Each row of a before or after table is a point. One or more steps were done to the points. Then noise was added and the rows were shuffled. The steps act on columns, c1 being the first. Write out the steps. A step turns or swaps two columns, mirrors them in a line or flattens them onto one, adds a multiple of one to another, or multiplies or shifts one. Angles are multiples of 10 degrees, from the lower column toward the higher: turns from -170 to 170, lines from 10 to 170 but not 90. Use the fewest steps. Two steps may share a column if one is a turn and the other turns, adds or multiplies; they go together, in the order done. Otherwise the lowest column goes first.

Before (14 x 2):
[[-16  -6]
 [-24 -25]
 [ -7  21]
 [ 20  25]
 [-11  13]
 [ 27   7]
 [ 60  42]
 [-12 -13]
 [-19 -26]
 [ 12  14]
 [ 16 -21]
 [-29  -1]
 [-21 -28]
 [-18   1]]
After (14 x 2):
[[ -9  24]
 [  1 -19]
 [-41  61]
 [-19  -7]
 [ 20  18]
 [  3 -29]
 [  4 -15]
 [ 24 -19]
 [-25  19]
 [ 25 -25]
 [ 27 -19]
 [ 14 -10]
 [-14 -12]
 [-12  11]]
Steps: turn c1 and c2 by 90 degrees

Before (8 x 3):
[[ -1  19 -10]
 [-28  -8  60]
 [-34  28  50]
 [ 48  21  -7]
 [-22 -21   4]
 [-20   7  -8]
 [-46 -30  -8]
 [ 35  24 -12]]
After (8 x 3):
[[  4  16  -5]
 [-51  22   0]
 [-38  24   4]
 [ 47 -25   0]
 [ 20 -23  -2]
 [ 36  31  -3]
 [ 17  10  -4]
 [ 27  -4  -2]]
Steps: multiply c1 by -1; multiply c3 by 0

Before:
[[ 11   8  13 -16]
 [ 29   8  23  -2]
 [ -7 -29  18  10]
 [-14   8 -60  -8]
 [  6 -43  20   9]
 [ -2 -14  -5 -16]
 [ 33 -27  23   2]
 [-12  -6  27   2]
 [-13 -42  19   1]
 [  8  -2  22 -19]
 [-11 -38   5  -4]]
After, 11 rows:
[[  3   5  47  -9]
 [  4 -17  22 -13]
 [-18 -19  15   6]
 [-14  13  11   0]
 [  8   4  44   9]
 [ 10  -2  35  -3]
 [ -4  13  35  -8]
 [  2  -7  33  34]
 [-10  49 -38 -17]
 [ -3 -24   6  29]
 [-18 -15   0  13]]
Steps: swap c1 and c4; mirror c2 and c3 in the line at 120 degrees

Before (11 x 8):
[[-18 -17  25 -19   2   9  24  -7]
 [-19 -16  29   6  -9  16  42  -9]
 [  0  16  -5  -6 -22   5  -1 -20]
 [  1  40  -5   6  -3 -10  10  15]
 [ 10  26 -21  22  -7   7 -10  15]
 [-38   0   8   9 -21   9  15  12]
 [ 13 -19  17   5 -35   0 -13 -11]
 [  7  20 -33   7  -5  -4  10   5]
 [-10 -16  13   2  -7  11  -3  -3]
 [  0 -17   6  -8 -21   3  14  12]
 [ -2  15 -18  19  -4 -22   0   4]]
After, 11 rows:
[[-27  -9 -12  -5 -32   8 -11   0]
 [ -3 -25   0  32   6 -10 -12  14]
 [  9   6 -11 -19 -60   0  18  -7]
 [ -2 -25  17   4  23 -22  -7   2]
 [-11   3 -41 -17 -53  15 -29 -16]
 [  4  -2   4  15 -15   5  -1 -20]
 [  2 -17  28  13  45  -4 -20   7]
 [ -6   7 -10 -14 -26  10   6  -7]
 [ -3  16 -10 -11 -30   3 -12  12]
 [  3 -32  23  11  24   7   2  18]
 [-10  25 -31  -5 -35  10 -13 -12]]
Steps: turn c1 and c8 by 20 degrees; multiply c1 by 0.7; turn c2 and c4 by 120 degrees; add -1.5 times c3 to c5; turn c3 and c7 by 160 degrees

Before:
[[ -5   8   8  28 -12 -12  22 -10 -10]
 [ -1  22  -2 -31  -3  11 -26 -22  26]
 [  6  16   4 -19 -18   3 -27   4  18]
 [  1  22 -19 -18   0   3 -29 -22  10]
 [ 15  -7   0  12 -19  13  40  -1 -16]
 [ -5  14  -7 -19 -20   1 -31 -20   1]
 [ -2  11  17   8   1  10  22   0 -28]
 [ 14   0  -7 -12  11  -3 -24 -14  10]
 [-14   9  -3  -6   8 -20  13  15  -7]
 [  5   3  16 -16  -6 -27  12  -9 -18]
 [  5  14  -9  -3  -6 -21   0  11 -28]
 [ -1   0   5 -12  -3   7 -44 -10  14]
 [-16   0  -9 -26  -2   5 -31 -11  -1]
 [ 15  19  14  13  -2   5  18  -2 -23]]
After:
[[  1  -2   6 -23   6   8  -1 -45  12]
 [ 20  21  11  24 -10   4  -4  17 -24]
 [-12  19 -18 -34  13   1 -17 -33  13]
 [ -5  22  -2 -58  16   9 -15 -29  24]
 [ 10  16   4 -40  -6   3   5 -25  17]
 [ 12  12  17  12  -6  11  -2  23 -31]
 [ 17   3  14 -31   8 -30 -12   8 -20]
 [ -7  12  -4 -40  -8   2 -13 -37   1]
 [-18  12  -3  -7  11 -21  12  16  -5]
 [ 15  -6  -1  14 -23  12  -5  39 -18]
 [  8   1  -8 -17  18  -2 -10 -25  11]
 [ -3   9   9  47 -33 -14 -16  22 -11]
 [ -2  13  -8  -6  -5 -21  11   1 -26]
 [-25   2 -13 -52  16   5  -4 -31  -2]]
Steps: add 0.7 times c3 to c1; multiply c4 by 2; turn c4 and c5 by -20 degrees; mirror c7 and c8 in the line at 50 degrees

Before, 12 rows:
[[-36  25   6  15  -1 -10  -1   8  -5  16  30]
 [ 19   7  -4   3   0 -17   8  -9  23  -3 -11]
 [ -1  -8  15  -4   9  -6   5  20 -10  -4 -46]
 [ 21  -4  -7  17  -6   7   7  13  20  21  -7]
 [ 14 -15 -14  -4  14 -13 -11  53   6  23   2]
 [ 18  12  21  14   0 -13  -6  14  14  -6  26]
 [ 16  45  15  22   5 -21   3  -7  -9   5  -8]
 [ 15   0   9 -13   5   6 -19  -5  -7   2   9]
 [ 21 -11  14  24  10 -11   4 -21  18   3  28]
 [  6  -1  18 -48 -19 -13  13 -19  -5  37  11]
 [ 17 -15   0 -26  14  18  14   8  -5   8   4]
 [ 22   5  -9  22 -16  -7  13 -13  -2   1  15]]
After:
[[-18  37  30  21   4 -21   3  -7  -6  -4 -10]
 [-12   4  24  14  -3 -13  -7   2  23  -9  34]
 [ 37  22  14  15   3 -10  -1  -2  -7  11  39]
 [  8 -12  11  -4   8  -6   5 -18  11  -6 -59]
 [-14  -1  -8  17  -1   7   7   8  27  18  -9]
 [-25   8  -7  22 -17  -7  13   1  -5   0  19]
 [-21   8  -1   3  -2 -17   8  21   9  -4 -14]
 [  5  -9 -18  -4  21 -13 -11 -22  51  18   3]
 [-27 -15   9  24   8 -11   4  22  -2  -7  36]
 [-13 -14  -5 -26  18  18  13 -11   9  10   5]
 [-12  -7  17 -47   0 -14  13   4 -16  55  14]
 [-15  -3   8 -13   7   6 -20  -6  -3   4  13]]
Steps: turn c1 and c8 by -160 degrees; turn c8 and c9 by -60 degrees; turn c2 and c3 by 20 degrees; add -0.3 times c4 to c10; turn c5 and c10 by -20 degrees; multiply c11 by 1.3

Before:
[[  7   8   8   6  11   5  11   4   2   7  -5  16   3 -16]
 [  0  10   3  -9  12 -10 -19 -16  -8   5   4  11  -2  16]
 [  0  14  -5   3 -13   1   5  -9  -2  -5   1  -3   7  -7]
 [ -2  22   0  -7   4  -7  -5   4  -5 -13  -2  11   1   4]
 [  1  16  11  -3   1  -9  24   0  -4   5  -8   1  24   5]
 [ -6  -9   0  11   3  15   4 -10   0   0  -7  -4   6  -4]
 [-10   4  -8   0  -3   5  10   6  -4   2   3  10   0 -15]
 [  1   6  -3 -14   4   0   0  -3   2   9 -11  -2   2  -4]
 [ -6  14   9   1  -8   5  14   3  -8   5  -2  -5   4  -8]
 [  0   7   0   8   5   0   2   0 -18 -12  -1   6   5 -14]
 [  6  15 -13  14  -2  -1 -11  15   6   1 -10   6  11 -17]
 [ -7   6  -1  -2   5  -7   8   0  -3   0   1   2 -13  -7]]
After (12 x 14):
[[  1  14  -2   7  -3  -2  -2  12   2   7 -11   1  -5  14]
 [ -6  28   6   1   8   5  -5  -3 -11   6  -2 -14  -1  31]
 [  6  37  -4   2   2  -2   7 -20  14   8 -10  12   6  30]
 [ -3  29   4   8  -4  -9  11   3  -1  -8  -2   6  10  59]
 [  0  22  18  -6  -6   3   6  -5  -4  -3  -2  -2  12  11]
 [ -5 -10   0 -15  -3  19  -4  -2   1   5  -7  -4   3 -25]
 [  1  19   1   1   0 -10   2   1 -11  21  -8 -23  11  42]
 [ -7  16   4   1  -5  -8   2   1   0 -12   1  -7  -8  12]
 [  7  26  -3  -1 -10   5  17  -8  -7   7  -6 -12  -4  12]
 [  0   1   8  -6 -12  -8  13  18  -5   1   5  18  -5  33]
 [  1  28   3  -8  13   4  -4   3   5   2   1  -5   8  33]
 [-10  19   6   6   3   4  10  -4   6   2   3  -9  -1   4]]
Steps: multiply c2 by 3; turn c2 and c14 by 60 degrees; mirror c3 and c9 in the line at 130 degrees; turn c4 and c8 by -130 degrees; add -0.3 times c4 to c6; multiply c5 by -1; turn c7 and c12 by -90 degrees; turn c10 and c13 by -50 degrees

Before, 9 rows:
[[-29  16   4  26 -11  -4  -8  -1  -2 -12   0  10  -2 -23   9  15  24  -4]
 [-24   7  15   0   6 -14  -4   9  -6  -6   4  -5   4  -1  -1  -5  -4   2]
 [  1  25  14  10   1 -13 -13  -1  -6  10  13  10   8  -3  -1  -7 -14   3]
 [  0   1  11  17  10  -8  -7   6   1   9   3   4  12  -6   4   1 -13   3]
 [  3  25  -4 -30  11  -8   9 -16 -13  11 -10  -7  -6  -1  19   9  -5  -6]
 [ -7   0 -14  17   2  -6   1  -3 -12  -8  -3  13  11 -18  -2  -1  -7  -5]
 [ -4   6 -12  14  -1   3 -14  11  -4 -14   0   2   9  -8  10  -6   3   3]
 [  4   0 -13 -11  10   5  36   0   0  10   2  14  13   1   4  -6 -15   2]
 [-12  23  -5  22   7   6 -14  10  -3  13   7  -4 -31  -2   7  -5   8 -10]]
After, 9 rows:
[[ 10   1  11  34  11  -9  -7   1   1   9   6   2  11  -6   5   0 -13  -3]
 [  4  16   3  53 -11  -5  -9  -3  -3 -12  -4  11  -1 -23   9 -15  23  -1]
 [ 21   1 -12  33   3  -7   1  -2 -11  -9  -5  13   9 -18  -4   2  -7   0]
 [  9   7 -14  28   1   2 -13   5  -3 -14   5   3   8  -7   9   6   2  -9]
 [-24   6  14  -2   6 -14  -4  -1  -7  -5   7  -5   2  -1  -3   5  -6  -8]
 [  7  24  14  19   0 -13 -13  -8  -8  10  10  10   7  -3   0   8 -14   2]
 [ -9  23  -5  43   6   8 -13  -9  -4  13   0  -5 -31  -2   6   7   8 -11]
 [  3   1 -13 -22  11   5  35  -1  -2  10   0  14  12   2   3   8 -14   1]
 [  6  26  -3 -61  10  -8  10  -1 -14  11 -15  -8  -7  -1  20  -8  -5  14]]
Steps: add -1.5 times c14 to c1; multiply c4 by 2; turn c8 and c18 by -70 degrees; turn c8 and c11 by 50 degrees; multiply c16 by -1

Before, 14 rows:
[[  9   8  -1 -24 -10  -7   4  24   5   3   4   4 -38   9  -2  -6   0  -9
    5   1]
 [ 21 -25 -14  15  14   3  -6  -4   6 -16 -30  38  16  -7  42  -6  -8 -15
   -9  11]
 [ 15  -9 -13  -2  -6  -9  10  -9  -4 -14  -1  16  14 -16  11 -15  15   2
   -2   5]
 [ -6   5  48   7 -12 -15  -4  -5   3   3 -23   8   3   0  24   4   9  60
   -7  22]
 [ -9  -8  -7  17  26   6   5  -7   8   4  -3   5  -2   6   4 -17  -3  -8
   -6  17]
 [ -3  13  -5  -1  -7   4  -9  11   8   1  -4  13  17   9  12 -10  -5 -13
   26  20]
 [  1   8 -10   3   9   0 -11  -4   7  13  -3  11  18   4  -5 -18  -2   1
  -11   7]
 [ -5   7 -11 -40   5  -9   0  -2   1   2   1   4  17  10  25 -16 -12  12
   10  21]
 [ -5  11 -10 -11   5 -14  -1  -9   3  -3   2  28   1 -28   1   6  -9  -6
   -5  19]
 [  2  12  -3  -8  32  -8 -13  -3   8   9   2  14 -12  -1  22  37  -9  -9
   25   1]
 [  8   6  -4  16   6  39  -8  -5  -1   4   2  13  17   4  -1 -16 -11   1
   -7  17]
 [ -8  -1   1  13  -8   1  19   4  -8  -1 -24   8   0  -1  -3  13 -13  -8
   -7   8]
 [  8  12  -6   7   6 -14 -13   0   7 -28  -5   6  19 -20   0  -2 -12 -11
  -14  17]
 [ -4   4  -2   2  23  -9   1  -7   1 -13  -7  25 -16   3   8 -10  -6 -13
   -1 -10]]
After, 14 rows:
[[ -2 -11   7   8 -12 -13   7   1   9   0  19  19   1   2  24   0   9  59
   45  24]
 [  8   2 -16   2  11   2   1  -9   4  12  10  -4  16   2  -3 -15   0  -1
   -6   5]
 [ 16  27   0  14  14   3   2  -3  -9 -15  50   7  16  -9  43  -8  -7 -13
   -8  12]
 [  5  10  -2   0  -5 -10  21  -7 -14 -12  16  -5  15 -12  13 -15  15   3
  -11   6]
 [ 10  -5 -21   7   6 -12  -4  -5  -4 -30   7   1  18 -19   0  -2 -11 -12
    1  15]
 [  6  -4  -9  18   5  38   2 -10  -6   7  12 -10  18   5  -1 -14 -10   0
   -1  14]
 [  1  -7 -14  -9   4 -15  10  -2  11  -1  23 -17   2 -25   1  -1 -10  -5
   -8  20]
 [ -3  -5  -3   4  26  -9   8  -3   1 -12  24  -6 -14   0   8 -11  -8 -14
   -2 -11]
 [-11   2  -3  12  -6   1  31  10   0  -3  16  18   0   0  -4  11 -14  -7
    4  10]
 [  8 -25  14 -10  32  -6   1  17   5  10  11  -9 -11  -1  21  27 -10  -6
   -9   1]
 [ 10 -10  -3 -24  -9  -6  14   3  -4   3   2  -4 -35   9   0   6  -1  -9
   -2   3]
 [  0  10   1  21  27   7  16 -10  11   3   6   2  -2   7   7 -17  -5  -8
   -5  19]
 [  1  -9   1 -39   6 -13  11  -6   3   1   1  -5  13   8  25 -13 -11  14
  -16  23]
 [  5 -24  15  -2  -5   4   1  -2  11   2  15   0  18   6  12   0  -5 -13
  -12  18]]
Steps: turn c1 and c9 by -50 degrees; turn c3 and c19 by 110 degrees; turn c2 and c3 by -150 degrees; shift c7 by 10; flatten c8 and c16 onto the line at 60 degrees; turn c11 and c12 by -120 degrees
